Every row gives one point. A path goes straight from each point to the next, and from the last back to the first. The post is the endless flat space through its rows: a point in 2 columns, a line in 3, a plane in 4, and so on, so that a path can go around it. Count how often the path circles the post. Going back the other way cancels.

Post (2 x 3)
array([[  6, -32,  -3],
       [-15,  40,  13]])
Path (28 x 3)
array([[  1,  58,  -2],
       [ -2,  16, -61],
       [-21, -43, -50],
       [-41,  24,  37],
       [ -3, -61,  15],
       [-18,  45,  70],
       [ 59, -24,  16],
       [ 13, -16, -38],
       [-51, -43, -52],
       [-33,  55,  24],
       [ 10,   9,  71],
       [ 32, -14,  35],
       [ 22,  26, -14],
       [-39,  56, -28],
       [-39,  19,   0],
       [ -4,  29,  48],
       [  1,   4,  30],
       [ 70,  17,  39],
       [  2, -34, -45],
       [-69,  26, -49],
       [-13, -23,  23],
       [ 20, -70,  26],
       [  7,  41,  36],
       [ 15,  68, -28],
       [  5, -73, -45],
       [-15, -86, -13],
       [ 26, -41,  66],
       [  0,  82,  35]])
Times around: 5

Post (5 x 6)
array([[-24,  28, -12,  37,  22, -14],
       [ 17,   0, -16, -38,   6,  -2],
       [-20,  46,  39, -15,   9,  17],
       [ -2,  21,  60,  80,  53, -32],
       [ 14, -17, -51, -50, -61,   4]])
Path (19 x 6)
array([[ -13,   26,   -4,   44,    8,   18],
       [ -59,   16,   33,   66,   11,   19],
       [ -13,  -16,  -74,  -61,  -34,  -18],
       [   2,   19,  126,   22,   51,  -22],
       [ -30,   -9,  -69,  -14,   -9,   14],
       [ -36,    7, -115,  -41,  -51,   40],
       [ -18,   67,  -73,   10,  -38,   30],
       [   7,   36,   -2,   13,   23,  -17],
       [  -1,   14,   45,  -36,  -21,  -38],
       [ -51,    3,  -59,   16,  -32,  -44],
       [ -33,   37,   14,   44,   39,  -28],
       [  -3,  -51,  -36,  -38,  -45,  -29],
       [ -44,    8,  -31,   22,   -5,   15],
       [ -41,   39,  -19,   29,  -45,   43],
       [  45,   32,    0,   -9,   42,  -13],
       [  14,   26,    7,    4,   10,  -33],
       [ -26,   37,  -83,   25,  -37,  -11],
       [ -21,   34,  -28,  140,   -6,  -18],
       [  31,  -15,  -16,   53,   65,  -30]])
Times around: 1

Post (10 x 11)
array([[-28,   2, -32, -78, -18,  70,   3,   9,  27, -22, -46],
       [ 20, -14,   2,  18,  -9,  10,  26, -53,  56,  30,   8],
       [-16, -35,  -3,  11,   3, -19,  25, -39, -37,  33, -25],
       [  9, -14,   8,  -7,  -2, -40,  28,  -3,  24,  45, -23],
       [-39, -33, -29,  32,   2, -23,  11,  33,  30,  -4,  61],
       [ 32, -48,  17, -71,  -3,   3,   6,   7, -33, -27,  41],
       [-80,  44,  46, -96, -40, -41,  39, -43,  41, -84, -44],
       [ -3, -46,  28,   2,  14, -22, -29,  -4,  10,  15,  11],
       [  5, -62, -18,  12,  -3,  -3,  18,   9,   2, -12, -26],
       [  6,  -2,  33,  18,  75, -39,  25,  62, -41, -75,  37]])
Path (30 x 11)
array([[ -31,  -74,   45,  -45,  -64,  -16,    1,  -16,   41,  -10,  -10],
       [  10,  -39,   56,  -55,   26,   11,   21,    2,   60,  -43,   51],
       [ -58,  -72,    6,   -8,  -15,   -5,    1,  -77,   19,  -77,    6],
       [ -22,  -61,  -39,  -30,  -21,   33,  -32,  -36,   43,  -57,   49],
       [  19,  -51,    8,  -21,   54,  -38,   28,   24,  -81,  -17,   95],
       [ -33,  -58,   19,  -48,  -17,   -6,   51,   48,    1,  -55,   -6],
       [ -87,  -69,  -25,  -34,  -18,   35,   23,   15,  -35,   37,  -50],
       [ -30,  -40,   55, -107,   12,  -54,  -23,    8,    4,   -6,    0],
       [  43,  -41,   25,  -88,  -49,   22,   56,  -49,   43,  -41,  -54],
       [ -81,   47,   -3,   49,   48,   17,   29,   25,    6,  -18,    7],
       [  61,  -46,   19,   10,  -54,  -14,    7,  -56,    2,   11,   18],
       [  29,   -4,   16,  -15,   24,   46,  -15,  -37,   19,  -37,   27],
       [   6,  -45,  -28,  -86,    5,   48,    5,   33,   -7,  -34,  -56],
       [ -53,   44,   29,   23,   51,    4,   73,  -60,   31,   36,  -43],
       [ -38,  -89,  -42,    0,  -29,   50,   21,   13,  -28,   14,   41],
       [  -6,    6,   24,  -35,  -18,  -14,   19,  -14,   -4,    6,   -2],
       [ -68,  -13,   -7,  -86,  -67,  -14,  -28,  -18,   26,   -9,  -29],
       [ -55,  -28,  -37,  -20,   12,  -13,  -26,   18,   11,   34,  -88],
       [   9,  -36,   14,  -11,   71,  -27,   29,   54,   21,  -74,   47],
       [  48,  -92,  -34,  -76,   -8,  -55,   23,   41,   44,  -21,   79],
       [  43,   28,   39,  -29,   12,  -45,   15,   -5,   47,   -3,   44],
       [  17,  -18,   -6,   45,  -29,  -64,   41,   15,  -25,  -27,   37],
       [  24,   52,  -17,  -45,   14,  -15,   41,  -45,  -24,  -13,   52],
       [  -7,  -42,   -4,  -60,  -66,  -26,  -52,  -43,   52,  -35,   57],
       [ -65,  -31,  -29,    4,   26,  -68,   46,   27,  -71,  -50,   -7],
       [  10,  -38,   38, -115,   29,  -17,   15,    5,   18,  -15,   21],
       [  38,  -65,   15,   17,    9,  -49,   51,   -7,   40,   -8,  -72],
       [  38,   29,   34,    3,   42,  -40,   26,  -29,   27,   40,   60],
       [ -36,  -29,    6,  -42,  -24,  -24,  -22,   -8,  -42,  -35,   -2],
       [ -40,    3,   18,    0,  -32,   -1,   -8,  -29,  -49,   -4,   -2]])
Times around: 1

Post (17 x 18)
array([[  29,    6,   19,   48,    1,   33,  -25,  -20,    8,  -34,  -39,
          72,   35,   33,    7,  -13,   -2,   -1],
       [  27,    3,  -19,    3,  -25,   28,  -10,   14,  -12,   36,  -17,
           0,  -27,  -33,   46,   79,   23,   17],
       [  19,   35,   25,  -31,   -8,   22,   34,  -71,  -28,    5,   15,
         -51,  -15,    2,   -4,   -4,   21,  -32],
       [   0,  -22,   -9,   -3,   -4,  -20,   13,  -52,  -48,   12,  -16,
          23,    2,  -25,  -12,  -40,   15,  -64],
       [ -11,   21,   32,   59,  -53,   -4,  -19,  -32,  -47,  -32,    3,
          29,   22,  -56,  -63,  -35,    4,  -19],
       [  15,    9,    9,   16,  -31,  -45,   19,  -38,  -10,  -51,    2,
          25,  -29,  -17,   15,   69,   12,   11],
       [  -6,   12,   -9,   54,   48,  -85,  -38,   13,  -28,   43,  -70,
          21,   56,  -13,  -41,  -59,   61,  -51],
       [  67,    6,   17,  -16,    2,   36,   -8,   -7,  -50,    0,    3,
          41,   18,   44,  -48,  -37,  -17,  -46],
       [ -59,  -20,  -22,   -4,  -23,  -10,   32,    9,    2,    8,  -12,
          19,   47,   16,  -59,  -34,  -44,   -6],
       [  58,  -36,  -61,   14,    3,    6,    0,   12,  -12,  -22,    9,
         -14, -120,   48,    8,   21,    3,   37],
       [  33,   22,  -36,  -28,  -16,  -24,    3,  -23,  -11,   47,    3,
         -20,  -50,   21,   27,   33,  -34,   10],
       [  -1,  -47,   15,  -35,  -14,  -22,  -41,  -19,  -50,   37,  -28,
         -36,    5,   -5,    3,    7,   10,   -7],
       [ -11,    5,   -2,  -15,   60,    7,  -19,   33,  -67,   11,  -16,
           4,   12,  -27,   19,   -4,  -20,  -26],
       [  19,  -17,   22,  -25,   -5,  -19,    6,   26,  -23,   54, -113,
          37,  -20,   35,    9,  -19,   -1,  -27],
       [ -46,   58,   39,  -28,    8,   39,   25,  -56,  -61,    7,    5,
          68,   -7,  -46,   -8,   36,   67,   -2],
       [  75,   -7,   39,  -22,    3,  -28,  -17,  -48,   34,   91,   17,
         -62,  -65,  -35,  -40,   22,   15,   -1],
       [ -49,   19,    7,   -4,    1,    7,  -10,  -30,  -26,   -4,   -7,
         -29,   33,   13,   -1,   39,  -29,  -86]])
Path (25 x 18)
array([[   9,  -66,   38,   -8,   13,    2,   -8,  -72,   42,   -3,  -28,
         -15,  -53,   14,    8,  -12,   27,  -60],
       [  -7,    5,   48,   28,   30,  -49,  -40,  -84,  -54,   34,   16,
          10,   65,  -47,  -71,  -59,   32, -133],
       [ -51,  -33,  -32,   85,   54,   35,  -49,   24,  -80,  -17,  -37,
          29,   -6,  -34,  -52,   11,   -2, -100],
       [ -24,   -7,  -85,   55,  -10,   12,   65,   25,  -52,  -58,   -2,
          23,   48,    4,  -65,  -27,   38,  -41],
       [  10,  -10,   -4,  -10,    8,  -58,  -27,   25,  -28,   60,   -6,
         -42,  -41,   39,  -67,   65,   25,   14],
       [ -45,  -50,   49,  -60,  -54,   -9,    4,  -29,   34,  104,  -57,
          89,   11,   24,    5,   59,   -6,  -11],
       [  -5,  -52,  -10,   -8,  -49,  -67,  -49,  -11,  -22,   33,  -50,
          49,  -46,   -4,   -9,   -4,   48,  -36],
       [  38,    1,    8,  -53,   28,  -38,   11,  -34,  -38,   12,  -58,
         -23,  -64,  -50,   31,   17,   11,  -34],
       [   0,  -51,   70,   14,   24,   26,  -49,  -24,  -71,  -22,  -30,
          21,   66,  -11,  -71,   27,   40,  -69],
       [ -20,    8,  -29,   16,  -28,    4,   43,  -63,  -49,    7,   28,
         -12,  -11,  -34,   65,    5,  -56,  -70],
       [  -1,  -46,   32,  -52,   14,  -18,   11,   -3,  -32,   -3,  -36,
         141,  -21,   16,    3,  -15,   -7,   21],
       [ -30,   37,   54,  -31,   42,   -4,   -5,    1,  -33,    9,    2,
          14,   37,   79,  -41,    1,  -25,  -35],
       [   0,    3,   37,  -24,   42,   -8,   28,   19,  -87,   42,  -29,
           5,  -58,   20,  -35,    8,   -8,  -94],
       [   3,   47,  -31,   46,  -91,   -8,  -39,  -66,  -33,  -10,   61,
          19,  -42,  -21,   -8,  -25,   -6,    6],
       [  47,  -51,  -39,  -16,  -37,  -68,  -31,    4,  -33,  -24,  -65,
         -36,  -51,   14,   11,  -14,  -13,   -4],
       [   9,    8,   55,  -11,   14,  -77,  -19,  -38,   36,   65,  -85,
          -4,  -27,   39,  -49,  -15,   53,   60],
       [   7,  -19,   47,  -35,   -2,  -51,   -7,  -83,   -5,   27,   10,
         -77,  -10,  -11,    4,   74,  -43,  -83],
       [  27,   48,  -20,  -27,  -28,   24,   21,  -34,   -6,   69,   49,
         -25,  -72,  -30,   55,   79,   23,  -17],
       [  38,  -61,   44,  -94,  -41,   33,   15,  -77,   -1,   40,   -4,
           1,  -39,   14,   64,   -2,    5,   49],
       [ -13,  -54,  -78,   12,   49,   48,  -26,   57,  -65,   28,   28,
        -109,  -43,   15,    2,   10,    9,  -86],
       [   4,  -55,  -47,   33,   -5,   13,  -35,  -40,  -36,   62,   10,
           8,  -84,  -61,  -36,   11,   -7,  -20],
       [  71,   63,   -1,  -25,  -15,  -37,   12,  -29,  -73,   40,  -13,
         -31,  -19,   31,   -9,   19,   15,  -49],
       [ -39,   19,   56,   67,   39,  -40,  -58,    9,   18,   38,  -22,
          -3,   90,    0,  -29,   31,  -27,  -80],
       [  19,   10,  -11,    5,   20,   -2,  -69,   34,  -89,   54,  -24,
         -15,  -31,  -55,   31,   -3,   -5,  -54],
       [   6,  -15,  -30,  -58,   28,   17,   26,   -6,  -27,  -10,    5,
         -77,  -55,   -9,    8,  -21,   20,  -20]])
Times around: 2

Post (17 x 18)
array([[  5, -45,  12,  48,   9,  59,  11, -60, -62,  18,   0, -37,  -3,
         -3, -47, -22,   0,  31],
       [ 36, -14, -20,  24, -74,  -8,  14, -18, -11, -45, -33,  60, -43,
        -12, -23, -39, -44, -62],
       [-34,  -6, -29,  35,  -3,   5, -12,  65, -18, -38,  -7,  69,   5,
         -1, -46, -10,  -9, -34],
       [ 33, -72,   3,  17, -57,  46,  67,  21,  38,  25, -46,  -2, -31,
        -19, -15,  15,  11,  40],
       [ 11,  55, -23, -41,   9, -42, -47, -31, -42,  39,   0,  54,  19,
         32, -53,  37, -31, -39],
       [ 36,   3,  -6,  25,  41,  68, -35, -51, -20,  -1, -17,  77,  38,
         18, -20,  17,  -5,   3],
       [-23,  -7, -75,  20,  17,  43,  -6,   7,  65, -29,  73,  46,  44,
         -4,  11,  64, -19,  42],
       [  2,  29,   9, -14,  18, -25, -37,  38, -16, -10,  40,   8,  38,
         76,  16,   1, -44,   4],
       [  4,  23,  31,  21,  -4,  13,  30, -20,  15, -26,  18,   0,  54,
        -53,   4,  -9,  19,  -4],
       [ 36, -22, -37,  77,   8, -13,  -9, -27, -14, -18,  14, -29,  13,
        -44, -36, -19, -35,  58],
       [-29,  -4, -46,  26,  12, -10,  33,   5,  20,  16,  36,   2,  21,
        -52,  54,   9, -12,  16],
       [ 25,  46, -29, -10, -45, -38, -33, -20, -23,   8, -18,  39, -31,
         62,  -2,  40,   6, -11],
       [ 26,  -2,  74,  43,  39, -38,   8, -12,   1, -16,  45, -11, -34,
         -1,   2, -20,  18,  80],
       [-16,   6,  -3,  46, -67,  28, -28,  17,  43,  48,  33,  49,  13,
        -18, -37,   7,  14,  51],
       [-14, -32, -21, -45, -49, -17, -58,  20,  53,  11,  21,  23,   9,
         25,  -8, -13,  28,  27],
       [ -1, -11, -73,  -9, -39, -23,   6, -41,  -3, -19, -45,  -2,   6,
         25, -52, -34, -25,  51],
       [-35, -24,  49,  20, -37,  28, -21, -43, -29,   8, -29,  18,  42,
          6, -36,  40, -35,  23]])
Path (31 x 18)
array([[   9,   29,  -70,  -26,  -27,  -19,   10,  -43,  -23,  -31,  -24,
           5,   35,   18,   57,   57,  -37,  -24],
       [ -37,   -3,   -4,  -20,  -25,  -18,   18,   19,  -24,   19,  -20,
          47,   54,  -30,   -6, -143,   45,  -38],
       [ -10,  -11,  -25,  -34,  -63,   -1,   19,  -68,   20,   13,  -58,
          26,   39,    0,   -3,  -19,   27,  -15],
       [ -56,   52,  -12,  -24,  -14,  -65,    4,   44,  -22,   34,  -60,
         -35,   16,   76,  -70,   19,  -10,   27],
       [   7,  -30,   -5,  -32,    1,   31,   -8,   -4,  -21,   75,  -69,
          10,  -29,   27,  -14,   16,   32,    4],
       [ -55,    9,  -24,   48,   16,   -8,   24,   12,   -8,  -46,   29,
          13,  -18,  -22,  -38,   91,  -48,   94],
       [   8,  -27, -102,  -38,   -5,   73,  -15,  -26,   34,   19,   29,
          76,   30,   31,    0,   22,   26,   23],
       [  35,   33,    9,    0,   -6,  -21,    0,   13,  -43,   60,  -56,
           1,   81,   26,  -55,   -1,   -1,   -5],
       [  32,    7,   47,   70,    1,  -48,  -13,   27,  -57,  -47,  -41,
         -14,   47,   92,  -25,   26,  -78,  -12],
       [ -59,   22,  -34,   92,   36,   -2,   -8,   33,  -50,  -48,   60,
          42,    4,    4,   12,   37, -104,  -25],
       [  28,   44,   40,   16,  -16,  -67,  -50,   31,    2,  -92,  -41,
           6,  -46,    1, -101,   15,   12,   32],
       [   1,   51,  -34,   61,    7,  -10,  -32,   29,  -23,  -33,  -19,
          17,   63,   -3,  -78,   33,   -1,  -10],
       [  44,   -4,   22,  -42,    8,  -88,  -33,  -57,  -15,   24,  -32,
          28,   36,  -23,  -40,   -6,  -25,  -30],
       [  58,   61,   -7,   -3,  -16,   32,   45, -128,  -17,   10,   80,
          48,    3,   20,   17,   43,   23,   14],
       [  50,   45,   23,   27,    6,   34,   44,   23,    1,   10,  -14,
          25,   37,  -10,  -32,   60,    3,   67],
       [  32,    0,  -52,   10,  -86,   12,  -55,  -67,  -28,  -48,  -59,
           6,  -46,   32,    8,   20,  -53,   16],
       [ -11,   55,   -2,  -25,  -49,   42,   26,  -72,   19,  -28,  -35,
          43,  -20,   10,  -37,   40,   23,  -37],
       [  24,   -9,   25,   46,   44,   26,   35,  -38,   25,  -41,   20,
          63,   17,    0,  -66,  -85,  -45,  -10],
       [ -25,   84,  -31,  -49,   49,   33,   31,  -35,  -22,   13,   11,
          69,  115,   -3,  -17,   -2,   65,  -74],
       [  26,   63,   13,  -47,  -86,  -45,  -23,   22,   18,   76,  -37,
          40,   83,  -27,   -8,   31,   16,   17],
       [  40,    6,  -74,    2,   25,   36,    1,   53,  -13,  129,   64,
          30,  -12,  -47,    7,   26,   44,   -9],
       [  38,    9,    3,   13,  -35,  -61,  -23,   42,   -7,   -8,   12,
          28,   14,   -6,  -46,   -3,   12,  -17],
       [ -39,  -34,   79,  -35,    5,  -29,   67,   56,   24,   23,  -64,
          24,   61,   21,  -53,   67,  -43,   25],
       [  19,   62,  -49,    2,    1,  -92,   17,    1,   38,   68,    4,
          48,    6,  -73,   -3,   97,  -51,  -11],
       [  26,    8,  -35,  -49,   10,  -73,  -11,   57,   -3,   10,   -1,
          -4,  -46,   16,  -75,   18,  -43,  -25],
       [  15,    3,  -19,  -36,   31,   30,  -41,    0,  -10,  -70,   24,
          35,   31,  -17,  -10,  -24,  -39,  -38],
       [ -10,   21,   66,   81,  -57,   70,   75,  -39,   29,   11,   50,
          40,  -12,  -46,    4,   36,   62,   84],
       [  72,  -49,  -17,    3,  -62,  -21,   43,   15,   13,   44,  -23,
          -9,    6,  -40,    7,   73,  -38,  -48],
       [ -44,  -38,   37,   83,   12,   48,   43,   29,   45,   39,   27,
          32,   10,  -15,  -27,  -50,   45,   63],
       [ 136,   -1,  -31,   43,  -58,  -30,  -23,  -33,   58,  -31,   -4,
          -3,  -52,  -38,  -62,    0,  -58,   12],
       [  11,   23,    1,    5,  -11,   52,   -2,   15,    4,  -17,  -29,
          27,   18,    9,  -14,   33,   49,   19]])
Times around: 2
